Every row gives one point. To make a cloud, some directions were put in groups of two or more. Within a group, all points are equally far from the middle, so they leave a hole (a ring in 2 directions, a hollow ball in 3). The other directions are filled evenly. Then the cloud was stretched, turned, moved and blurred a little. Count the holes, and give their numbers of directions, smallest first.
(in the rows, 128 means zero)

Cloud, 14 rows:
[[170  76]
 [ 99 150]
 [ 88 127]
 [136  77]
 [214 122]
 [213 115]
 [203 145]
 [191 155]
 [109 158]
 [105 155]
 [178 162]
 [ 90 138]
 [159  75]
 [112 159]]
Holes: 1 (2)

Cloud (27 x 4):
[[112  96 204 106]
 [163 152 230 114]
 [ 78 139 188 149]
 [163  87 194 113]
 [111  70 160 120]
 [149 196 157 139]
 [184 140 100  98]
 [ 80 189 121  64]
 [130 137  82 161]
 [147 140 114 105]
 [211 143 119  66]
 [ 81  82 191 129]
 [136  87 119  85]
 [122  99  83 108]
 [ 63 133 218 130]
 [ 69 176 187 148]
 [101  88 190 127]
 [189 189 156 136]
 [109  96 117  77]
 [190 125  90  91]
 [106 108 120 183]
 [206  84 178 176]
 [136 191 186 154]
 [157  87 198 104]
 [195 148 128 149]
 [100  77 101 165]
 [150 127 183 162]]
Holes: 0

Cloud:
[[151 137 158  83  74 114]
 [123  99 143 209  99 204]
 [ 77 153 132 129  59 137]
 [137  97 170 172  91 166]
 [119 125 113 214 100 109]
 [112 151 103 207  57 148]
 [163 180  96 143  86 172]
 [115  73 112  63 104 108]
 [ 99 126  78 118 107  93]
 [180  87 127 161  71 188]
 [140 129  47 177 105 117]
 [117 164 136 134  54  78]
 [111 165  68 123  84 163]
 [111 112 137 166 180  98]
 [164  79 116 144  45 190]
 [ 63  66  89 101  56  84]
 [132 101 102  48 104 197]
 [174 145 145 115  88 120]
 [135  97 107 111 147  95]
 [142  93  58 145  98 159]
 [181 164  62  73  78 172]
 [ 86 165  58 123 151 112]
 [164 141 127 130   7 106]
 [141  88 100 164 150 136]
 [126  91  95  52 155 139]
 [ 97 123 119  96  56 182]
 [134 109  98 112 147 110]
 [140 112 125  95 108 176]
 [170 122  52 162 168 144]
 [168  84 155 167  84 108]
 [183  59 111 141  64 204]
 [147 114 104  73 153 118]
 [206 167 101 136 128 176]
 [ 74 114  88 114 164 149]
 [143  70 108 164 106 201]
 [166 117  94  53 142  99]
 [ 87  78 144 101 113 115]
 [126 110 169 142 107 206]
 [180  71  59 148  79 142]
 [156 128  81 194 155 144]
 [111  53 101 177 125 160]
 [145 105 169  77 126 172]
 [150 155  96  73  24 157]
 [ 93  83  92 127  59 122]
 [152 158 178 169  68 103]
 [140 116  85 138  92 197]
 [136  79  78 190 139 169]
 [135 117  39 153  55 136]
 [ 97  92 110 103 105 132]
 [109 152 109  82  61 146]
 [169 186 126 114 106 123]
 [164 119  95 168 171 165]
 [136  98 153 211 130 148]]
Holes: 0

Cloud, 97 rows:
[[193 136  84 153 115 175 104 160 157]
 [132  48 124  86 172 138 137 101  99]
 [156 143 119 196 135  51 145 157 146]
 [111 152 138 164  67 162  83 125  75]
 [145 143 164  74 237 168 102 119 189]
 [103 126 162 198 211 105 118 200 105]
 [127  68 164 209 149 137  91 180 146]
 [ 83  72 152 179 164 178 104 165 161]
 [ 91 144 123 120 211 184 139 215 119]
 [145 167  94 191 121  63  92 154 133]
 [106  94 124  61 163 125  70  45  59]
 [174 127 155  78 182 117  83  62  61]
 [ 95 116  88  84 201  90  93 112 164]
 [ 57 103 113  96  72 175 173 146 136]
 [ 55  82 132 140 120 103  61 186  94]
 [ 94 120  70 171 157 137  90  56 109]
 [ 52 137  78 119 197 141 118 158 105]
 [144  76 160 135  89  96 179 117  77]
 [110 107 172 133  95 173 148 138  67]
 [ 61 126  93  91 108 211 120  78 153]
 [166 121 119  79  90 114  91 156 100]
 [186 114 124 171 132 152  66 141 148]
 [113 134 135 204 163 200 114 195 128]
 [ 72 121 156 193 180 135 149  58 116]
 [139  63 169 130 154 168  99 192 144]
 [ 77  54  84 134 130  50 117 143  78]
 [112 143 145  78 148 133  58  93  36]
 [ 94 154 155 190 138 155 161  68  93]
 [121 101  54 139 199 106 159 136 119]
 [107 126 212 123 132 193  60  99 138]
 [ 44 101 139 110 175 101 177 180 147]
 [105 189 142 196 115 124 146 204 142]
 [121 158 113 146 133 222 181 168 164]
 [123  45  79 100 153 141 113 131  91]
 [143 107 112 117 102 142  42 159 159]
 [115 175 143 116 168 186 179  98 143]
 [ 94  59  82  59 123  94 130 139 168]
 [144 124 144 111 207 111 120 191 187]
 [ 48 127 159  77  97 105 166  99  86]
 [155  95 140  49 122 101 107 164 188]
 [ 77 111 148 104 146 109 211 135 101]
 [145 145 172 115 216 158 128 126 107]
 [ 91 134 159 181 124 184  65 113  76]
 [ 99  42 153  79 138 102 128  54 155]
 [ 50 172  87 119 129 112 167 190 179]
 [153 103  69 161 139 168 172 116 156]
 [ 76 126 191 127  67  83 146 139  75]
 [103 160  98  87 136 149 136 153  52]
 [154  82 122  86  78 125 160 115 155]
 [110 142 130 109 210  91  39  56  96]
 [ 87 154 144 149 184 209  85 154 175]
 [ 92  69 183 150 167 141 112 162  52]
 [ 73  98 101 162 142 222 113 191 128]
 [134 109  63  72 200 144 178 127 157]
 [143  62 132  82 161 151  48 112 142]
 [102  73  87 140 136 126  65 121 195]
 [ 28  77 119 167 111 119  85  88  87]
 [124  90 146  47 105 121  68  66 232]
 [ 73  78  73 151 135 162  60 175 149]
 [ 85  72  70  37 142 123 134 114 144]
 [ 99  37  55 102 117 121 145 155 145]
 [ 87 139  62 176 105  90 129  96 141]
 [171 114  98  77 115 116 152 142  86]
 [ 34 131 132 153 119 155 138  62 147]
 [106  55 156  92 126  56  97  68 139]
 [ 99 106 162 165 193 101 106  32 175]
 [181 113 121 171  90 123  93 153 153]
 [ 94  51  81 161  97  89 121  90 102]
 [118  75 141  92 129  58 168 134 147]
 [140  88 198  60 128 116  97 122 193]
 [169 166 135  53 174 169 183 103 168]
 [ 83  97 214  94 193 137  99  77  69]
 [ 93 143 120 119 143 127 229 185 132]
 [167 153 101 123 171 158 121  40 128]
 [144 103 177 187  95 160 133 162  76]
 [126  98  66 195 124 101 164 108 146]
 [ 64 119  49 138 129 186 122 118 151]
 [161 114 106 126  79 148 101  71  97]
 [ 81  83 143  96 123 107  22  58 145]
 [ 94 139 144 204 144 167  93 215 161]
 [141 140 117 157 100 205 186 210 186]
 [ 75 152 157 189 183 147  84 163 151]
 [145 132 104  92 113 120 107 131  38]
 [147 147 170  54 231 185 122  95 156]
 [ 30  63 122 161 122 124  94 129  65]
 [ 58 115  82  61 142 132 147 124  89]
 [171 128 123 157 165 162  98 185 219]
 [117 151  70 138 170 123  69 179 199]
 [145 110 177  71 117 175 137 208 163]
 [180 150  67 133 149 197  88 147 163]
 [ 98 197 110 120 147 187 160 143 118]
 [143 209 114  96 154 175  48  84 149]
 [ 72 168 181 138 112 127 137  74 202]
 [189 107 139  85 117 183  80 137 193]
 [118  94 195 166 114 127  94 149 173]
 [153 164  61 153 176 141  99 180  79]
 [152  81  79  83 106 180 133  98 134]]
Holes: 3 (2, 2, 3)

Cloud:
[[170 136  81 115 140  59 134 154 184]
 [108 155 123 158 160 193  43 173 135]
 [ 48  90 212 122 102 154 119 132 116]
 [137 185 121  97 167 141  77 123  87]
 [177 166  71 148 152  82 164 100 118]
 [162 172 155  86  99  91  96 117 181]
 [171  27 169 117 138 121 171 161  95]
 [ 85  65 114 125 184 119 117 156 196]
 [ 87  80 226  85 133 190  96 129 147]
 [135  23 212 149 141 127 151 149 173]
 [110 146  98  65 135 159  69 195 175]
 [144 225 126 156  31 108 127 100 142]
 [102 114 134 198 183 145 209 200 159]
 [ 52 110 111 136  59 177  77 112 147]
 [125 174 152 148 175 167  51 161 120]
 [ 99  94 190 174 101  54 204 153 153]
 [110  78 193 154 110 140 188  86 172]
 [ 81 129 106 152 176 142  61 150 147]
 [157 103 178 168 150 187  72 130  98]
 [ 76  63 193 183 175 123 177 206 163]
 [ 95 131  69  58 118 135  84 150 160]
 [ 93  75 160 149 184 100 121  95 178]
 [136 150  62 129 185 139 169  65 143]
 [138  82  76  82  88 126 117 170 107]
 [144  96  68  81  64 142  88  58 173]
 [181 168 138 119 108 128 189  92 203]
 [160 115 200  77 136 105 151 140  92]
 [ 64 156 108 190 137 129 107  93 133]
 [106 124 128  74 136  77 107  63 129]
 [ 91  86  74 117 167 179  92 178 157]
 [115 156 126  82 182 141 180  93 141]
 [163  80 134 131  98  67 203  72 155]
 [182 139 196 105 128 119 197 157 137]
 [100 126 185  98  48 143  36 120 148]
 [ 93 173  65 105 155  87 157 152 190]
 [ 77 156 218 188 140 126 184 108 173]
 [156 174  66  78 101 151  86 156 142]
 [155 135  39  89 100 124  94 108 150]
 [172 170 147 130 151 109  89 152  92]
 [ 79  84  88 133 167 125 140 112 188]
 [ 78 171  97  93 181 115 128 197 159]
 [162  90 142 126  86  89 111 111  66]
 [ 67 199 110  75 101 170  84 118 183]
 [122 194 204  95  94 136 130 171 132]
 [181  85 202 178 130 152  85 157 133]
 [170 109 137 110 122 200  61  89 157]
 [ 67 167 214 117  86 112 147  68 126]
 [133 128 224 178 115 165 174 155 143]
 [103 163  59 134  79  94 176 121 132]
 [129 132 155 142  80 153 205  52 101]
 [ 73 187 165 187 201 132 134 189 159]
 [115  89  73 169 118 125 159 122 117]
 [177 156 128  81  78 114  99  48  77]
 [127 111 188 131  52  51 169  92 135]
 [193  70 167 128 123 175 144 118  74]
 [114 210 150 116 166 158  86 186 188]
 [ 71 148  71 101 179 144 146 122 174]
 [139  53 135 101 118 174 113  33 116]
 [ 89  97 213 144 103  58 129  98 172]
 [159 176  79 159  78  59 130 116 141]
 [170 157 184 120 140 106 220 130 139]
 [135  45  92  68 128 141  91 149 154]
 [ 86 102 149  49 167 112 145 155 135]
 [143 199 172 175 111 100 241  95 142]
 [114  96 116 124 232 110 108 143 175]
 [164  78 223 167 114 150 122 124 142]
 [176 145 148 106 135  47 139  85 164]
 [152 124  90 164 134 199 121 136  61]
 [127 104 168 134 107 197 117  28 118]
 [118 145 175 165 124 139 192 129  80]
 [170 129 182 198  96 139 152 158 193]
 [ 87  50 157 143 160 185  92 157  72]
 [ 99 213 155 121 127 139 130  91 238]
 [ 76  71 159  78 165 128  75 113 129]
 [113 189 128 178 161 109 136 200 104]
 [104 132 164  99 168  58 189 144 140]
 [ 78 133 115 167 147 148 193 140 212]
 [125 129 137  84 106 161  92 121 214]
 [104 134 155 111  50 150  18 126 138]
 [ 74 137 135 192 128 155 173 140 123]
 [158 206 151 103  72  97 148 118 174]
 [ 62 173 156 150 181 158  99 199 127]
 [132 146 147 162 136 185  90 165 204]
 [117 101  76 198 137 118 157 145 155]
 [187  56 176 149 113 128 153 115  96]
 [ 78 173 110 143 102 130 119 159  72]
 [100 107 152 136  99 155 203 137 105]
 [138  62 163  68 194  87 109 169 168]
 [189 168  76 149  60 124 110  75  90]
 [121 167  94 204  85  71 122 115 138]
 [ 85 190 155 151 167 176  89 127 121]
 [148 148 101  90 175 131  52 121 127]
 [122 223 173 142 165 124 133  67 203]
 [ 81  73 160 178 151 132 189 174 157]
 [ 78 179 134 130  31 172  47  71 164]
 [148  87 240 161 125  84 192 160 123]
 [126  13 138 102 159 161  88 120 127]
 [172  81 143 117 212  96 200 170 129]
 [ 86 127 141  95 200 184 130 108 141]
 [152 136 131 136 130 233  87  85 122]
 [136 147 115 201 169 102 171 218 109]
 [125 169 120 115 172 221 104 100 148]
 [123 223 115 187 110  95  92 119 154]
 [ 92 139 158 132 151 112 164 196  76]
 [104 183 187 194  95 122 218  98 142]
 [107 178 151 130 135  89 163  84  89]
 [131  80  79  96 157  92 154 143 160]
 [108 189  87 149  82 139 101  85  47]]
Holes: 2 (3, 4)
